Each wall is flat, endless, passes through zero and stands at right angles to its row. A trip goes straight from one point to another. Which walls does it cross, in order?
(in the rows, 128 means zero)

Walls:
(1): [166 161]
(2): [238 158]
Trips:
[63 83] to [90 56] -> none
[141 186] to [ 99 120] -> 2, 1
[ 98 106] to [ 36 152] -> none
[66 80] to [100 107] -> none
[154 119] to [182 133] -> none

Walls:
(1): [ 85 104 180 179 139 196 102 170 149]
(2): [144 163 121 119 142 154 139 184 152]
(3): [ 94 107 111 135 107 113 148 122  68]
(4): [107  65 141 107 159 114 122 145 133]
Trips:
[101 126  87 108  57  83 117 131 162] to [152 186 163 148  58  55  55 181 131] -> 3, 2
[166  73 135 137 139 112 109 114 124] to [190  46 158  73 116 142 131  34  97] -> 3
[179 242 124 139 168 121 188 106 160] to [ 99 161 164 125 131 192 163 185  99] -> 1, 3
[ 68 154 159 100 172 155 134  97  79] to [148 129 110 154  82 172  84 125 145] -> 4, 3, 2

Walls:
(1): [ 85 115 112 128 170  74  63 151  89 195 160 184 138 136 227 139 175 152]
(2): [144 142 118 159 108 154 143  63 184  65 140  79  26 190  84  73  48  64]
(3): [102 151 103 131 149 134 130  93 142 149 140 159 169 125 155 193 145 108]
(4): [ 94 141 122 111 188 125 107 220 167  72 204 107 162 146  83  95 142 146]
(5): [110 185 125   7 106  90 157 117 156  95 139 117 118 135 206  84 120 189]
Trips:
[120 178 155  47 180  55 146 100  98 116 164 159 126 105 136  83  90 178] to [147 162 138 107 157  74  53  62 164 194  91 159 132 160 192 132 152 115] -> 3, 4
[187  90 176 122 114 142 134 188 128 116  53 128 151 110 148  49 118 130] to [174 128 158 130 189 154 136  95 118 125 196  94 200  97 125 210 176  94] -> 5, 4, 3, 1
[119 122 155 145 121 134 167  36 191 149 109 130  67  66 182 109 111 127] to [129 114 139 166  83  93  25 122 179 135  47 208  68 134 175 157 106  75] -> 1, 5

Walls:
(1): [165 119 127 135 176  92  94  86 133 161 153 107  86 147 143 106 169 143
 104 150 169 119  77  80  76 123 104  74 149 120  98 151 167 165  67  85
 105  59 102 189  86  95  71  77 113 113 109  96]
(2): [130 158 132  89 101 184  95 166 148 158  91 111 143 145  98 191 175 208
 122 128 102 121  77 185 150 159  71 156 114 106  96 101 149 135  67 178
 107 123 170  89  79 131 219  97 134  99 121 208]
(3): [133 142 132 142 149 159 102 114 110 169 158 158 100 147 136 165 161  82
 191 100 114  95 165 105  84 192 134 155 123 147 192 217 150  41 155 165
  95 165  86 135 185  43 146 111 162  62 105 101]
(4): [139  85 123 118 160 158 140  69 181 182 189 214 133 114  94 162 136 168
  75 108 145 132 148  81 109 135 181 127  64 132  96 148 146 163 155 128
 143 145  88 139 161 161 124 142  98 119 115 161]
Trips:
[ 65 138 122 111  82 144 209 146 114 196 116 201 137 128 175  76 149 125
  85 159  84 114 143 197 111 206 117  88 185 177 191 175 167 175 109 112
  92 152 148  88 129 111 191 176 155 123 133 128] to [140 127 102 136 106 102 113 127 148  78 105 177 152 139 113  97 140 139
  87 130 160 171 131  65 115 147 182 133 155  88 217  74 126 133 133 140
  90 102  79 111 145 105 175 116 138 209 158 116] -> 2, 4, 3
[ 92  79  85 128 141 184 129  81 207 119 124 199  76  54 102 111 103 105
 125 111 105  54 103 125 140 136 199 113  86 102 204 107 157 132 119 116
 147 138 153 110 184 164 121 151 120  84 128 122] to [105 129  95 135 186 101 124 171 146  75 182  53  49 123 142 177 153 129
 132 111 102 149  37 116 168 130 162  92 220 155 109 136 140 120  26 156
 120  92 186 141  94 118  59 173 169 198 132 155] -> 3, 1, 4, 2
[ 63 128 122  79  99 122 102 164 112 178 137  80 145 136 109 170 149 114
 156 140 196 121 141 166 127 228 164 175 125 164 132 168 142 103 164 105
 223  59 145 147 172 156  52 118  87 118 110 156] to [187  91  99 109  56 135  54 123 165 123 175 112  25 103 100 202 143 114
 222 190  46  75 125 128  92 131  84 127  94 156 156 135  69 157 155 123
 129  70 172 161 154 140 114 165 139 101 222 128] -> 2, 4, 1
[ 78 188 119 186 156  88 137 203  72 148 126 139  89 123 138  85 199 151
  51 102  68 140 129 131 135 143  87 153  90  96 124 185 182 154 107  93
 164 111 125  61 116 121 162 107 198 168 155 121] to [140 124  98 165 118 174 167  56 164 155 139 122 165 168 134 113 151 113
  93 196 180 109  96 148 103  91  63 146 115  80  81 159 117  78 119  99
 119 146 144 119  72 158 141 122 145 203 142 113] -> 4
[131 175 150 124 126 107 106 171 128 125 147 124 106 152  94  78 157 139
 108 147 139 144 148 132 115 112 133  94  69  91 114 171 146 249 113 183
 165 125 113 134 155 136  98 154 125 139 188 136] to [149 103 200 164 182  52 110 124 154 134 181 135  87 125 125 142 110 130
 181  96  84 167 196  80 165 159 130  94 175 153 101 153 149 132 105 214
 197 111  77 112 168 103 172  75  95  78 161 190] -> 3

Walls:
(1): [ 92 132  95 203 111 170 157 118 154 108 141  86 123 146 137 153 139 102
 153 138 119 131 119 158 135 139  96 179 133 162 162 196 173 142  98 103
 159 125  92 121 177  74 169 133 140 152 135 112]
(2): [138 145 127 136 109 176 159 151 101 118 178 175 116 121 158  87 112  60
 155  98 100 140 123 123  87 151 139  80 174  99 106 155  55 134 159 122
 164 145  87 125 120 120 105 135 133  57  95 176]
(3): [100 191 113  95 121 126 131 116 126 130 119 122  76 142 121 121 172  91
 101 114 135 120 135  42 123 114 146 180 172  77 166  86 152 130 151 112
 137  93 153  68  95 138 116 130  82 160 147 168]
(4): [131  82 101  89 121 124 104 132 155 132 112 159 120 198  90  91 144 108
  21 145 136 159 121 136 114 110 138 173 162 130 150 111  89  78 115 180
 149 119 151  93 149  70 161 126 204 130 150 114]
(5): [142  98  56 151 141 162 146 154 197 133 125 147 167 126 177 200  68 117
 101  87  87 109 101 112  92  96 109 126 161 173 127 141 113 141 149 149
  97 117 132 124 108  63 152 127 127 103 171 195]
(6): [132 114 152 128 139 102 103  88 168 186 142  73 135 168 125 172 151  99
 194 148  95  84  96 127 191 150 109 162 158  42 106 117  95 119 122 113
 197  49 151 111  80  92 119  89 117 173  62 119]
(7): [183  99  90 120  89 109 153 117  94 136 104  79 109 124 130 108 143 162
 105  91 152 229 104  87 163  93 109 112 147 146  96 171 167 110 100 184
  95 150  87 122 178 130 133 178 158 124  47 107]
(8): [ 82 166 149  77 101 146 144 144  67 185 196 127 114 117 158 158 129 102
 111 137 191 117 132 154  80 160  95 221 157 101 121 185 144 160 112  86
 105 101 149 149  88 119 116 103  99 116 112 163]
(9): [183 119 240 111 114 122  60 116 163  75 140 158 139 133  73 119 170 138
 193 129 126 130  65  57  96 108 117  54 103 109 137 134 119 146  98 118
 155 116 152 159 139 133 249 126  92 154 141 188]
(10): [122 143 157 108 132 139  84 156 118  79 103 206  79 159 101 124 105 156
 115  74 104  74 176 185 181 143 136 126 162 163 204 117  98 121 120  90
 129 141 237  83 136 109 110 154 135  96 128 205]
(11): [ 82 178 156 121 116 116 117  93 135 125 112 157 133 130  89 204 195  91
 122 110 157  78 176  70  99 141 135 134 144 153 144 102  95 147 144 130
 130 140  89 174 118 159 138  98 113 131 157 145]
Trips:
[109 146 158  98 183 145 158 172  89 139 127 118 174 173 137 152  98 138
 126  92  76 157 175 144 132  81 109 130 142 149  95 116 122 140  92 150
 122 146 131 175 136 152 174 149 173  87 112 163] to [ 99 100 115 123 146 198 134 128 140 117 159 115 120 122 154 119 143  92
  99 147 128 136 126 119 119 109  83 110 141 112 143 132 233 158 146 155
 122 154 143  87 169 138 135 103 142  90 138 169] -> 1, 3, 10
[158  94 124 166 160 209 122  84  72 173 129 135 100 123 158  83 140 201
  47 156 222 153  99 133 136 132  79 110 163 162  98 141  92 111 100  86
 166 143 153 120 177 161 143 126 149 169 191 162] to [137 140 134 140 158  63 153 124 142 143 130 125 134  87 168 156 162 145
 157 102 124 125 128 106 175 167  87 144  42 126 122  86 138  91 112 100
 121 127 141 112 123 162  92 128 129 106 148 132] -> 9, 1, 4, 10, 8, 6, 7, 11, 3
[ 86 201 122  66 131 138 114  75 103 134 126 161 104 146 129  96 114 182
 146  87 172  88 155  97  97  99 105 111  95  99 186 132 110 146 102 140
 146  84  95 131 106 149 101  64 112 110 105 120] to [138 176 110 146 189 135 131  59  93 144 106 164 128 132 123 126 122 198
 109  84 115  94 124 118 180 115 174 104  79 153 129 155 129 168 145 123
 103 147 114 126 196 155 167  81 140 107 100 141] -> 6, 2, 8, 7, 3

Walls:
(1): [166 127 172 127 120 194 156  98 113 104 125  91 117 149 150 125 133 153
 121 202 155 180 111 119 170 155 178 163 123 138 199 116 121 110 140 106
 146 166 150  62 139 146 206  90 130  60 157  93]
(2): [128  98 159 114 124 176 107  92 113  77 125 132 170 133 168 131 164 127
 103 119 141 190 134  93 112 132 151 121 188 110 147 214 176 103 145 186
 120 134 102  82 111 142 112 130 126 151 148 125]
(3): [166 146 111 172 139  92 115 140  73  99 129 104 106  81  76 152 162  86
 181 158  82 137  91  84 122 130  99 164 165 182 169 141  98 112 136 103
 148  96 153 134  92 158 118 158 149 139 118 103]
(4): [171 117 145 132 170 151 121 113 129  93 114 117 175 133 174  94 212 159
 112 141 151 132 129 120  73 135 132 110 128 154 179  96  91 125 165  46
 171 168 181 122 167 141 114  91 145 101 150 105]
(5): [118 144 140 101  65 157 155 139 200 116 168 142 196  75 196 121  76 249
 118 106 214 149 142  54 155 128 167 143 131 180 109 111  83  89  65 101
 118  77  48 146 182  97 172 145  88 107 125 161]
(6): [ 86 195 191 189 147 115 109 101 127 114 142 102 154 152 162 145 102 135
 156 157 173 151  78 103  82 121 151 121 144 145 136 115 144 178 135 116
 175 152  93  91 195 188 123 136 135 121  99 157]
Trips:
[113 171  98 147 110  90 122 123  99 140  74  71  90 185 123 159  77 135
 152 114  99 123 168 102 120  97  66 147 121  66  92 108 105 167 144 128
 103 149 131 115 102 142 106 133 172 107 121 121] to [130 107 107 121 133 156 134 109 165 141 135 161  81 149  87 129 134  88
  95 150 118  96  90 157 112 118  90 122 115 165 125 116 111 145 150 124
 114 148 159 142 149 132 132  69 103 156 103 182] -> 6, 3, 4
[ 91  71 125 146 135 116 102 127 113 108 169 161 151 155  77 152 161 145
 198 137 112 166  62 108 185 138 142 121 174 143 113 165 182 124 147 175
 204 188 118 142 151 129 129 164 124 191 102 117] to [178 185  89 144 160 125 116 145 113 135 128 131 129 108 130 161  99 152
 140 117 149 131 168 124 161 104 116 114 142  60 159 216 154 133 128 131
 124 151 115 157 121 140 144 106 171 142 108 159] -> 6
[ 93 131 121 146 162 139 110 138 130 106  92  82  99 144  87 111  88  96
  88  90 193 124 164 137 174 138 156 120  77  78 130 126 105 162 172 133
 158 193 122 131 156 118  41  88 122 140 116 154] to [116 140  85 138  80 135 122 148  54 120 136 124  94 125 104 179 123 129
 110 131 129 129 144 149 186 175  49 156 111 115 164 101  75  79 114 147
 163 134 109  85  84  56  92 113 110 158 153 127] -> 4, 6, 3, 1
[108 123 146 102  76 139 157 127  98 130 170 166 100  93 174 180  48  84
 126 114  75  91 105 131 108 100 135  78 141 116 150 161  89 156 137 163
  96 142 120 107  58 128  90 119 164 134  81 162] to [133 150 131 111 120 132 132 164  95 160  76 121  58 113 141 124 173  65
 118 138 165 118 125 166 126 143 122 109 112 137 151 154 157 143 142 108
 154 105 129 124 147  95 173 119 143 114 120 106] -> 2, 1, 4
[138 129  73 132 111 180  97 127 105 166 136  84 139 119 176  69 138  65
 127 161 191 103 144 159 170 118  91 155 111  96 139 152 137 174 140 163
 148 117 177 119  88 194  64 159  92 141 194  89] to [111 124 144 183 128 155 194 161 131  94 109 115 148  98 104 114  49 129
 158  81 148 101 139 139  80  77 132 108 105 151 143 179 161 101 121  97
 113 117  90 137  75 108 141  87 146 155 161 171] -> 4, 1, 3, 5
